Each row is a point. Each copy is the shape, with its points in the same order, turned, moved and blurred by noise. Say if it was mirrored as well.

Shape, 6 rows:
[[-13  11  35]
 [ 17  10  58]
 [  2 -25  14]
 [ 81  -8 -75]
 [ -3  13  25]
 [-14  18  25]]
Copy 1, 6 rows:
[[-11  20 -23]
 [  1  31 -53]
 [ -4 -26 -43]
 [106 -68 -21]
 [ -1  15 -22]
 [ -6  17 -14]]
Copy 1 is: mirrored
Copy 2:
[[-20 -25  27]
 [  9 -39  40]
 [ -8 -41 -13]
 [ 57  36 -80]
 [-13 -16  20]
 [-24 -14  23]]
Copy 2 is: only turned

Shape (7 x 4):
[[ 49  48  18  36]
 [ -2 -44  18  10]
 [ 24   1   6  20]
 [  4 -15  53  17]
 [-57  -2 -27 -59]
 [ 30  42 -37  35]
 [ -2 -34  18 -77]]
Copy 1 (7 x 4):
[[ 68  17   8  16]
 [-28 -10  39  11]
 [ 20  -5  13   5]
 [ -6  26  52  18]
 [-66  30 -22 -61]
 [ 35   7 -33  14]
 [-29   3  42 -77]]
Copy 1 is: only turned
Copy 2:
[[ 65  -5 -14  61]
 [-16 -50  -6   6]
 [ 22 -19 -17  30]
 [ 11 -50  24  31]
 [-55  48  11 -19]
 [ 32  21 -59  58]
 [ -8  -3  27 -58]]
Copy 2 is: only turned
Copy 3:
[[ 46  49  22   9]
 [  1 -34   7  49]
 [ 23  11   0  31]
 [ 18 -24  40  30]
 [-69 -29 -35 -18]
 [ 15  68 -26  23]
 [ -3 -75 -28 -22]]
Copy 3 is: only turned
Copy 4, 7 rows:
[[ 12  -3 -34  54]
 [-23 -24  38  -9]
 [ -7   0   0  14]
 [-12 -57  15   7]
 [-47   4 -16 -92]
 [-18  46 -32  34]
 [ 21 -26  26 -75]]
Copy 4 is: mirrored

Shape, 12 rows:
[[ 33 -28 -66  66 -10  35  -3 -33]
 [-64   8 -18  56  38 -47  10  35]
 [-31  15  26 -20  44 -39 -11 -15]
 [ 23  37 -23  38  72  -7 -45 -23]
 [-38 -39 -38  16   8  15  18  34]
 [ 49 -21 -32 -21   5 -57  24  67]
 [-21 -32  22 -19 -31  48  57  14]
 [-24 -27 -42 -32  23 -34  12  33]
 [-16 -63  -2  38  -6   4 -40  36]
 [-18 -12 -36 -39  64  -8 -24  17]
 [ -7   0   5  28 -43 -66 -27  49]
 [ -9 -29  39   2  -5 -37   8 -45]]
Copy 1 (12 x 8):
[[ 48 -26 -70   4   3  18 -29 -67]
 [ -5 -27 -45  43  -1 -31  65  32]
 [-12  31  19  -3  41 -29  42  -1]
 [ 55  53 -44  39  57 -13   0 -13]
 [ 14 -57 -35 -17   4  20  15  -3]
 [104 -30  -7 -50 -13 -30  40  30]
 [ 13 -35  35 -45 -32  58  29 -39]
 [ 20 -32 -12 -49  28 -10  32  31]
 [ 23 -63   8  18  11  -8 -32  10]
 [ 31   8 -19 -37  61   5  14  42]
 [ 31 -32   0   9 -48 -65  -3  26]
 [  8 -14  37  -4  22 -35  23 -54]]
Copy 1 is: only turned
Copy 2, 12 rows:
[[ -5 -42 -60  58  -9  28  41 -35]
 [-53 -10 -45  12  43 -58  -1  66]
 [-35   0  12 -20  58 -19 -36   6]
 [ 25 -13 -16  52  74  14 -20  10]
 [-68  11 -34  29 -17 -30  18  -3]
 [ 25  35 -27  -8 -21 -91   2 -22]
 [-74  22  19 -29 -42   9  41 -15]
 [-51  33 -30   3  10 -60 -20 -27]
 [-47 -42  -6  38 -43 -32 -20   9]
 [-38  38  -3  36  38 -37 -42 -29]
 [ -4 -28 -38 -33 -35 -49 -41  39]
 [-36 -49   9 -49  23  -8  -6 -21]]
Copy 2 is: mirrored

Shape (15 x 11):
[[ -9  -2 -61 -36 -13 -11  10 -17  34   6 -47]
 [ 49 -50 -63 -24  -3 -65 -37  59  20 -23 -36]
 [-62   7 -10  25 -31  18 -31 -16 -73  -9  40]
 [-54   5 -53 -10  26  24 -15  31 -19  31   0]
 [-21 -34  31 -44 -53  12 -11 -41  11  35  50]
 [ 34 -41   6 -13 -36 -49  63  18  24  40  26]
 [-30   6 -20 -38  -1 -19 -49 -44 -12 -48  16]
 [  3  16  16 -16  26  -6  10  33 -12  -1  -2]
 [-35   1  31  31  24  20  20 -42 -58  46 -50]
 [ 18   5 -61  44  31  22  -1 -47 -10   7  17]
 [ 39  26 -35  41   5  36  13 -19 -49  45 -43]
 [-10 -38 -12 -26 -52  13 -40 -12  36   5 -27]
 [-13 -11  39 -40 -69  13  29  17 -27 -61  55]
 [-41   9 -10  16 -29   4   9  50  43 -44   4]
 [-52  37  48  -7 -60 -68 -32 -32  22  44  46]]
Copy 1, 15 rows:
[[-38  18 -34 -24  -6  19  -7  10  31 -15 -55]
 [ -5 -42  -1 -49   7 -58 -33  85  49 -24 -42]
 [-13 -20  26  49 -29  28 -32  -8 -75  25  33]
 [-37 -14 -13  29  31  59 -56  47  -6  31  -4]
 [-42 -16 -12 -25 -46   5 -13 -68  16  31  42]
 [-25  18 -32 -41   0 -30  51  13  43  31  35]
 [-34 -11  22   7 -23 -19 -69 -37 -21 -40 -12]
 [ -7  25  32  -2  44   8 -24  16  32  -1  16]
 [-35  39  67  16  43  55   3 -36 -30  70 -30]
 [ 19   4 -34  49  33  -9 -18 -19 -15  23 -44]
 [ 33  35  25   3  33  35  -2   5 -26  67 -52]
 [-31 -41   1 -28 -41  16 -31 -23  44  22 -28]
 [  2 -12  36 -15 -57  12  29 -23  -5 -44  84]
 [-18  -9   5  45 -32  22   3  35  59 -30  26]
 [-89  50   8  20 -83 -34 -34 -29  16  50  49]]
Copy 1 is: only turned
Copy 2, 15 rows:
[[ 19 -40 -62 -23 -30   1 -14 -12  49 -10  -6]
 [ -6 -21 -66  -4  -8 -12  54  84  76  21 -51]
 [-42  -6 -26  48   2  20 -42  21 -62  23  48]
 [  5 -35 -45  -5  43   6 -62  49  11 -15  32]
 [-23 -23  29 -35 -43 -20 -11  -1  -8  42  68]
 [  9 -45   9   7 -55 -65  49  48  35 -21  36]
 [-45   8 -44 -21  13  13   1 -26 -16  35   4]
 [  6  -8  -6 -17   6 -19  -5  48 -10 -37  -6]
 [ 36 -68  17  21 -21 -14 -72   7 -68 -14 -27]
 [ 58 -37 -30  46  34  27  21 -14 -13   7  20]
 [ 92 -39 -28  38 -15  23 -23  34 -37  -2  -4]
 [ -8 -21  -7 -23 -45  32 -30  13  44  43   4]
 [-81   5  16 -15 -55  19  39  26 -35 -35  45]
 [-41  11  -7  21 -16  29 -12  30  55 -57   9]
 [-37  41   5  20 -44 -80 -45 -16  11  30  57]]
Copy 2 is: mirrored
Copy 3 (15 x 11):
[[   3  -35  -63   -2  -37    4   45    5   11   -8  -37]
 [  44  -97  -47   58  -13  -51  -11   -9    4   28  -73]
 [ -34    1   -7   20  -14   62  -78   27  -46  -22   11]
 [ -12  -18  -20    3   13   58  -11   44   15   30  -37]
 [ -17  -50  -12  -32  -74   24  -36  -15   11    1   64]
 [  13  -54  -16   54  -81  -32   22    9   11   53   50]
 [ -12  -19  -58  -30   -3  -14  -55    0  -20  -38   -7]
 [  22  -10   18    4    0  -19   -2   29   -8   24   -3]
 [ -33   30   22    4   -1   52   37  -30  -59   22   13]
 [  41   22  -67   38   15   50   -2  -15   -4   -1   13]
 [  56   19  -12   34  -17   71   37  -14  -50   18  -16]
 [  -2  -72  -15   -7  -54   19   -5  -33   20  -31  -21]
 [   6  -62   21    5  -48  -22  -45   62  -28  -49   64]
 [  -4  -25   17   42  -24  -13  -10   49   46  -46  -19]
 [ -46   30   -2  -14 -114  -21  -69  -15   18   16   16]]
Copy 3 is: only turned
Copy 4, 15 rows:
[[ -6 -20 -32  -5 -23 -23 -13 -28  53  -5 -46]
 [ 30 -50 -45  -6  13 -40 -35  53  11 -78 -52]
 [-62  36 -42  25  32  23 -21 -26 -49  13  54]
 [-47 -12 -37   0  41   9 -29  21  34  41  -3]
 [ 19  28  22  -3 -32  47  17 -28  14  -6  50]
 [ 69  16  16   6 -31 -46  25  39   0   3   1]
 [-25   4 -28 -33  26  -3 -37 -56   6 -52  22]
 [-23  16  28 -28  33 -28 -26  28  -5   4 -17]
 [-36  52  19  36  55  22  28 -33 -19  38 -55]
 [ -8 -27  -1  65  57 -37 -32 -38   9  28  -2]
 [-10  15  16  78  28  -7 -48 -15 -18  46 -69]
 [-13 -13  -3   7 -37  37   2  -8  39 -49 -15]
 [-28  15  23 -45 -57 -11  -7  -7 -70 -13  54]
 [-72 -13  -6   4 -31 -55   0  37  16 -19  22]
 [  0 113   0   8  -5   1  10  -8  45 -44  70]]
Copy 4 is: mirrored

Shape (18 x 12):
[[ 51 -44  -7  62 -11  50 -28 -20  46 -50 -57  48]
 [ 59 -30  21   6 -38 -21 -36 -20  29  -3   1 -54]
 [-19 -29 -32  -4  -6  23 -23  29  -4  34   8 -12]
 [ 44 -38  17  -4 -56 -19  26  32  39   4 -15 -51]
 [-24  15  31  31 -50  37  30 -31  -2 -22  42  -3]
 [-35 -18  25  28  43  37  31 -35  14  -4 -27 -33]
 [-23  38 -36  19  22 -22   0  43  34 -38  -2 -11]
 [ 32  -6 -36 -22  49  -5  44 -18  15 -30  12   2]
 [ 11 -40 -61  53 -46  43  46 -13  37  27 -27 -12]
 [-22  38  21 -17 -42  27  47  38  29  -4  34  17]
 [ -6 -20  29 -15   1  15  27  37 -44 -32 -61   6]
 [ -6   0 -26  44 -46  43 -16 -22  47  50   3  40]
 [ 39   6  31 -13   9  34   3  37  12  -1   7 -28]
 [ 56  41 -11  47 -14 -19  -9  -1  41  -9   5  40]
 [ -6  18 -40  12  46 -22 -57  -9 -26 -29 -38  31]
 [ 55  20 -64  61 -28  48 -43  11  -7  36 -15 -16]
 [ 17  19  23  -4 -41  47  42  26 -21 -35 -49 -39]
 [-34   9 -60 -38 -13  -6 -58 -34  11  40   4   0]]
Copy 1, 18 rows:
[[ 24 -89 -11  65 -44  22 -17   8  47 -44 -47 -23]
 [ 65 -31  47  -8  -7 -11  -3  -6  36 -21  43 -38]
 [  0  -7  -2 -44 -18  -5 -49  42  -2  20  -8 -26]
 [ 56 -32  48 -32 -50   3  41  18  -2   0  26 -24]
 [-16  25  17  30 -50  51 -30 -40 -18  -2  25 -22]
 [  5   1   6   8  18  33   5 -35 -23  22 -57 -38]
 [-24  40 -20 -19 -10  -3  31  31  19 -55 -23 -23]
 [ 10 -12 -52 -25  17  23  30 -10  10 -13  -4  34]
 [ 19 -50 -39 -14 -81  42   7   8  13  35 -11 -68]
 [-38  36  33 -25 -72  44  -3   2 -10  -9   5  25]
 [ 27 -15  16  -8 -31  -9  -5   7 -75 -38 -56  17]
 [-25 -23  -7   4 -83   7 -47  -6  59  32 -12 -42]
 [ 44  12  42 -27 -10  39 -13  18  13 -14 -18  18]
 [ 18  12 -12  28 -61 -12   7  -1  78 -40  -1   5]
 [  0  -2 -51   6  11 -61 -41   5  15 -61 -40  -9]
 [ 65  -1 -39 -17 -67  14 -66  33  64 -17 -16 -55]
 [ 50  -2  25 -28 -62  47  -4 -12 -51 -49 -33 -16]
 [-32 -11 -18 -70  -5 -50 -63 -14  38  -2  15 -36]]
Copy 1 is: only turned
Copy 2 (18 x 12):
[[ 62 -39 -29  -5  14   1 -55  -5  56 -22 -78  44]
 [ 25 -51  28 -17   6 -31 -64   5  25  57  -9 -46]
 [-40 -20  -7  21 -25   2 -32  25 -14  38   5  23]
 [  4 -72  39  -5 -18 -65  -1   8  14  32 -15 -29]
 [ 27   7  70   4 -49  20 -34 -47   1  -6  12  12]
 [-31 -19  28  53  33  34 -25 -38  30 -27  -9 -11]
 [-13  19 -37 -21  11 -21   7  -3  17 -18  49  -3]
 [ -2 -52   2 -20  65   3 -19 -17 -28 -14  36  27]
 [ -7 -71 -10  24 -32 -18  -4 -61  27  32 -31  59]
 [  5   9  65 -15 -34  -5  37   8  -8  -5  29  34]
 [  5 -13   9  44   3 -20  -1  22 -51 -47 -39 -17]
 [ 10   5  13  14 -25   6 -27 -14  44  59 -21  81]
 [ 19 -46  28  12   3  17   6  43   2   9  16 -21]
 [ 76   0 -10 -16  22 -30 -18  -7  37  30  27  38]
 [  9  41 -65   8  54  -1 -60  10 -24   2  -2  11]
 [ 47 -32 -66  24 -34  21 -19 -11  15  82  -5  24]
 [ 30 -31  20  16 -27   2  37 -19 -28 -12 -35 -41]
 [-53  28  -5 -18  20   9 -49  -3 -22  86  -3  28]]
Copy 2 is: only turned
Copy 3, 18 rows:
[[  7 -71  55  26  -8  57  -7  74   9 -51 -60  17]
 [ 81   4  26 -21 -19  10 -24  42   1 -33   3 -26]
 [ -4 -34 -34 -18 -11  25   9  22   2  10  33   0]
 [ 46  -6  19 -13 -58 -25   2  60  29  -4  12 -49]
 [ -5  20  11  78 -49  27  24 -13 -12 -12  -6 -33]
 [-24   4  20  13  31  33  23 -14  13   3 -43 -54]
 [-36   9 -27  31  12 -37 -33  23  33 -40  -2  16]
 [  4  17 -19 -13  22  -8  70  29  34 -57 -15  13]
 [ 34 -60 -26  28 -33  28  35  36  47  27 -54 -11]
 [-40  26  -9  64 -55   8  35  32  37 -10  51 -20]
 [-64   4  50 -37 -32 -16  25  43 -15  11 -19  -5]
 [ 20 -45   6  66 -14  59   7  19  37  20  11  28]
 [ -3  17   4   4  -1  13  14  82  -4 -10  32 -37]
 [ 39 -10  25  68   7 -11  -4  59  20 -41   6  46]
 [-27  -5  12 -15  37  -1 -25   1 -16 -34 -23  77]
 [ 47 -38 -52  35   4  40 -20  72 -26  34 -27  40]
 [-30  32   6  10 -62  -2   9  74 -10  13 -34 -33]
 [ 18   6 -32 -22  -6  48 -18 -24  41  15  27  65]]
Copy 3 is: only turned
Copy 4 (18 x 12):
[[  46  -73    2   22   -2   46  -26  -21   27    5 -121   25]
 [  25  -20    6    7  -66  -43  -27    3   42   29  -30  -35]
 [ -34  -27   -7  -26  -34   44  -15    7   -1   36    2    0]
 [  -9  -40   14   18  -90  -20   10   39   12   31  -36  -51]
 [   8  -23   58   48  -27   42   20  -24   31  -30   27  -16]
 [ -39  -39   41   18   30   11   18  -56    1   24  -30  -42]
 [ -52   22  -39   22   15   23   19   24   36   -2  -41   -2]
 [  24  -10  -30  -25   27   -1   46   10   -5   -8  -32  -43]
 [   7  -73   -6   -8  -62   64   62  -26   27   38  -50  -14]
 [ -21    0   50   16  -33   68   42   57   12  -32   -3  -25]
 [ -39  -30   11   31  -23    6  -28    0  -78  -25  -51  -14]
 [  14  -18   49  -19  -46   78   28  -24   43   27  -35   42]
 [   3    1   24    9  -19   26  -30   29  -13   22  -30  -68]
 [  47   32   -7   30  -22   29   27   12   42    5  -69   22]
 [  -9   24  -44   -7   29    4  -23  -38  -15  -13  -60   47]
 [  18    9  -41   -1  -71   92  -24  -41   30   54  -58   -5]
 [ -32  -23   16   51  -58   32   -2  -14  -33  -28  -57  -54]
 [ -29   30    3  -83  -37   17    1  -33   34   -3   -9   26]]
Copy 4 is: only turned

Shape, 18 rows:
[[ 37  16 -28 -28 -51   5  52  21   7 -19  47  44]
 [ 20   8 -61  75   9  14 -26 -47 -44  50 -44  -3]
 [ 68 -25   6  36  48  22   6 -48   2 -35  39 -47]
 [-16 -26   6 -11  27  19  11   4  -5  43 -42  -9]
 [ 54 -22  19   1 -47 -19  29 -23  18  55  48 -48]
 [-26  -9  -3  66 -54  -8  -5 -43  40  47  60 -29]
 [ 67  44   5 -27  40  22  -1   7 -52  18  13  33]
 [ 70  28 -24  35  17   2  16  22  50  22   3 -18]
 [ 23  14  21  65  25 -26  -7  18  22 -42 -42 -48]
 [  1  46   2  26  -8  25  35 -18  12  -1 -43  14]
 [ 58  38 -25  13 -25 -33  -2   8  37  10 -44 -59]
 [-31   9 -51  -2 -12  -7 -57 -49  25 -29  49 -41]
 [ -9   1 -13  23  21 -34 -62  17 -45 -18 -49 -22]
 [ 51  50 -12  24   9  -3  29  36 -55 -32  54  -1]
 [ 10  42 -31  18  38 -39  38 -35  26  53  58 -56]
 [  3  36 -21 -17  25 -26  44  33  25  34 -24   4]
 [ 47  -6  41 -33  14 -57  14 -62  -1 -47  26  34]
 [ -8  19 -37 -13  53  51 -18 -19 -20 -30  35  15]]
Copy 1, 18 rows:
[[ -3  31  50  -1 -36  38  37  65  55  -3  27  10]
 [ 54 -24 -35  64  58  44  42  -1 -52  28  25  15]
 [  0 -17  -8 -41   9  27   5  55 -83 -37 -13  -7]
 [ -6 -33  -7  43 -29  31 -37 -21 -18  10  38  14]
 [ 21 -34  17   3 -25   7  30  42 -13 -46  80 -69]
 [-15 -33  15  77  28 -40  59  37 -16 -53  48 -35]
 [ 18  17  41 -51  13  54  -9  -5 -12  59  32   7]
 [-23   3 -35   2 -23  47  52  21 -20  19  13 -49]
 [ -4 -13 -50  19  10  34   6 -17 -13 -30 -61 -39]
 [-25  17 -21  27  23  64  14 -16  19 -26  19  24]
 [ 36  21 -68  13 -30  30  43 -12   9 -22   8 -53]
 [ 15  20 -11  29  -3 -79  32  27 -28 -31 -11  36]
 [ 60  -6 -14  41  16  -1 -24 -31  -5  26 -48  -2]
 [ 21  16  73 -29  -3  56  49  10  -6   5 -35 -13]
 [-14 -45  -1 -15 -31 -15  95 -18 -46 -25  39 -12]
 [-22 -15  -9  12 -54  43  37 -36  27  24  25   6]
 [ 12 -49   0 -76  15   3 -19  47  50 -25   8  22]
 [-15  27  29  -9   5  -3   1  17 -48  20  -5  69]]
Copy 1 is: only turned
Copy 2:
[[  58    3  -12   14  -15   -9  -48  -45  -67    5   30   20]
 [ -67   55   -2   -7  -13  -31  -21  -25   22    4  -93  -17]
 [ -44   -3   10   47   84   40  -38   14  -45   -2  -41   -1]
 [ -24    7   52   12  -26   -4   20    5   24   -5    2  -12]
 [  24   35   22  106   -7  -18  -43   34  -42   -3  -19    8]
 [  -9  -16  -42   74  -24  -58  -38   50  -21  -48  -52   13]
 [ -52   47   20    8  -16   32   -6  -43  -70   44   22    9]
 [  -8   51   34   -8   10    1  -55   27  -45  -22  -25   45]
 [   3   40    6  -24   46   35   35   51  -19  -42  -53   25]
 [ -10   38    0   -3   -3    0    6  -40    3  -51   -1   40]
 [  26   92   16    0   30  -29  -14   38   -9   -4  -28   45]
 [ -24  -20  -69   14   52  -66  -10   42   -9   27   -8   10]
 [ -20   43  -16  -38    7   -2   65   32   -3   32  -43  -26]
 [   5   17   -4    4   14   15    9  -42 -114   26  -34   30]
 [ -29    0   13   61    1  -23  -31   31  -27   33  -50   97]
 [  12   25   41  -13  -35    2    4    5   -5   10    5   70]
 [  11   17  -56   58   22   86  -12    4  -18   33   25   11]
 [ -64  -39  -12  -19   30  -12   -3  -32  -37   29   16    6]]
Copy 2 is: mirrored
Copy 3 (18 x 12):
[[  13  -37   17   57   20  -31   22  -47   28  -36   40   30]
 [  33  -60  -32  -47  -28    3  -69  -67  -40    7  -53  -20]
 [  17   10   57    1   13  -70  -45  -33  -72   19  -42  -16]
 [ -12  -32  -38  -14    9    7   -2    4  -39   48   -1   -4]
 [  -4   11   54   11    1   14  -25  -71   -9   53   33  -41]
 [  22   15   32   14   54   31  -57  -80   42   62  -47  -10]
 [ -12  -33   -6  -14    4   -5   28  -60  -85  -59   -5    8]
 [  67   17   -1   -8   12  -20  -40  -53  -31   -3   37   22]
 [  64   48  -10  -10  -36  -34  -15    7  -20   10  -27    1]
 [  63  -40  -32   -5    0    0   37  -36  -20   21  -22    9]
 [  69   30  -14  -42  -30  -26  -14  -44    9   11   40  -29]
 [  -9   20  -11  -23   63  -57  -24  -47   36  -18  -72  -22]
 [  -8    5  -38  -46  -60   -7  -26   19   -7  -27  -47   -6]
 [  -2    4   -6   58  -27  -34    0  -73  -32  -49  -23   40]
 [  -7   45  -17  -26   21  -30  -22 -114  -20   53   -4    8]
 [   2    4  -60  -20   -3   -9   28  -44  -10   20   45   43]
 [ -23  -17   87  -36  -12  -45   64  -32  -13    0  -15   43]
 [ -24  -27  -34   -8   58  -54    9  -33  -53  -28  -62   15]]
Copy 3 is: only turned

Shape:
[[ 53  38 -17  28   8  -9  12 -52 -45  51  16   5]
 [-17  -8 -15 -29 -55 -10 -32  13  59 -66 -19 -54]
 [-54 -20 -29  -6 -22 -19  20 -28  62 -25 -63 -11]
 [  4   9 -12  33 -44 -50  -3  -3  13 -13 -24  73]
 [-21 -19 -18  12  21 -36   6  38  16 -48 -64  -1]
 [  4  28   7  14  52  15 -36 -34 -10  22  56  46]
 [ 54  45   8   3  33  33  -2   8  19  36  38  37]
 [ 39  59  17  -3  22   8  35  14 -11  65  55  10]
 [ 20  34 -21   7  31 -45  46 -24   5 -24  51  42]
 [ 63  -4  31 -24   0  54  47 -37 -17   8  15  21]
 [-60 -38  33 -27 -51 -19   8   1  19 -10 -19 -17]
 [-43  44   8 -38 -22  10  -2  -4  70 -29 -43  -9]
 [ 18 -15 -68  43  10  -9  29   3  22  25  34  51]
 [-11 -53  23 -30 -29 -68  -9 -20  86 -18 -63 -23]
 [ 47  22 -18 -93  11  22  10 -13 -31  46  20  24]]
Copy 1:
[[-12   3 -78  -9  -4 -68  13  39   4  -8 -17  -4]
 [ 46  -6  26  54  35  73 -19 -58  24 -29  -3   3]
 [ 15   4   4   2   1 101  23  -7  22 -63  -2 -29]
 [ 28  58  18  17 -19  27  -1  65  31   8 -12 -33]
 [-11  34  23  11  20  78  10  22  15 -27  44  34]
 [-77 -15   4  31 -12 -50  -7  43 -12  -3 -32 -11]
 [-37  -8  -8  39 -66 -57 -26  21  19  -9 -11  29]
 [-29   0 -39 -10 -77 -58 -35   1 -14  10  -6  24]
 [-22   5  -1  -8 -19 -35 -47  42   7  -8  54 -44]
 [ 15  17 -12  26 -46 -70  12   0 -30 -78   2  19]
 [ 18  36  39 -13  -3  65   5 -45 -31 -42 -29  -6]
 [ -4   4  -8  58 -24  83 -36 -22  12 -55 -22  -8]
 [ -7 -25  19 -16 -52 -14  43  50  34  13  37 -27]
 [ 30  22  47 -25  28  82 -23 -18  56 -78 -29  11]
 [ 25 -50 -17  11 -43 -45 -35  38 -55 -43 -20  44]]
Copy 1 is: only turned
Copy 2 (15 x 12):
[[ 10  25 -18  -9  44  61   6   0  -6 -18  62  36]
 [-37  23 -36   7 -25 -13 -43  31  26  26 -97 -15]
 [ -5 -14 -59  81 -25   6 -25  11  11  -2 -72 -20]
 [-20 -26  37  44 -18  71 -52  -9  20 -41 -20  17]
 [-25  -6  16  75 -12  -4 -15  36  34 -10 -38 -36]
 [ 23 -37  26 -21  52 -19  -9  15   3 -47  25  61]
 [ 31 -27  51 -40  47   9 -36   8 -15  18  33  30]
 [ 35  -8  43 -38  54  39   4 -11 -44  18  34  12]
 [ 43 -10  50   9  26  59  22  37  17  -9 -30  34]
 [ 72  17  -3 -36 -40  18 -20  14 -22  -4  36   7]
 [-31  10 -26  25 -47   1   4 -33 -21 -22 -74 -16]
 [ 19   6 -16  53  20 -15 -63   0 -15  13 -97 -26]
 [  2 -84   6  12   6  71   2  42  13  -5  13  23]
 [-25   0 -30  69 -47 -11 -20 -52  67  30 -75 -13]
 [ 68 -11 -16 -66  41  23   1 -16  -4 -22  19 -50]]
Copy 2 is: mirrored
Copy 3, 15 rows:
[[-72 -33  25 -30  15  26   4  55  18  21 -32  43]
 [-10   1 -12 -23 -74 -10 -32 -55  -9   0  61 -57]
 [  0   7  -2 -11 -46 -62  -7 -37  58   0  -1 -58]
 [-20  18  16  -7  -8 -55 -37  53  46  -6  48  17]
 [ 19   6 -18  21 -28 -68 -29 -27   0  33  12   3]
 [-24  -1  18  17  43  46 -41  65 -11 -11 -32  -9]
 [-27  40 -11 -12  24  63 -17  39  -7 -16 -25  43]
 [-18  37  18 -35  19  63  34  57 -19  11 -32  45]
 [-19  29  10 -62  20 -26 -43  64 -20  22 -27   1]
 [-51  11  32 -51  55  23   4 -30  -2 -37 -23  41]
 [ 16   0  38  -8  -7 -31  30 -33  15  -2  53 -58]
 [-27  61   9   6 -60 -18   0 -29  11 -20   5 -57]
 [ 33  -6 -12 -53   3  -3 -45  57  48  -3 -23  33]
 [-19  27 -21 -11  -3 -43  -5 -61  60  48  66 -71]
 [-29  32  86 -35  13  67 -25 -15   7  23 -30  41]]
Copy 3 is: only turned
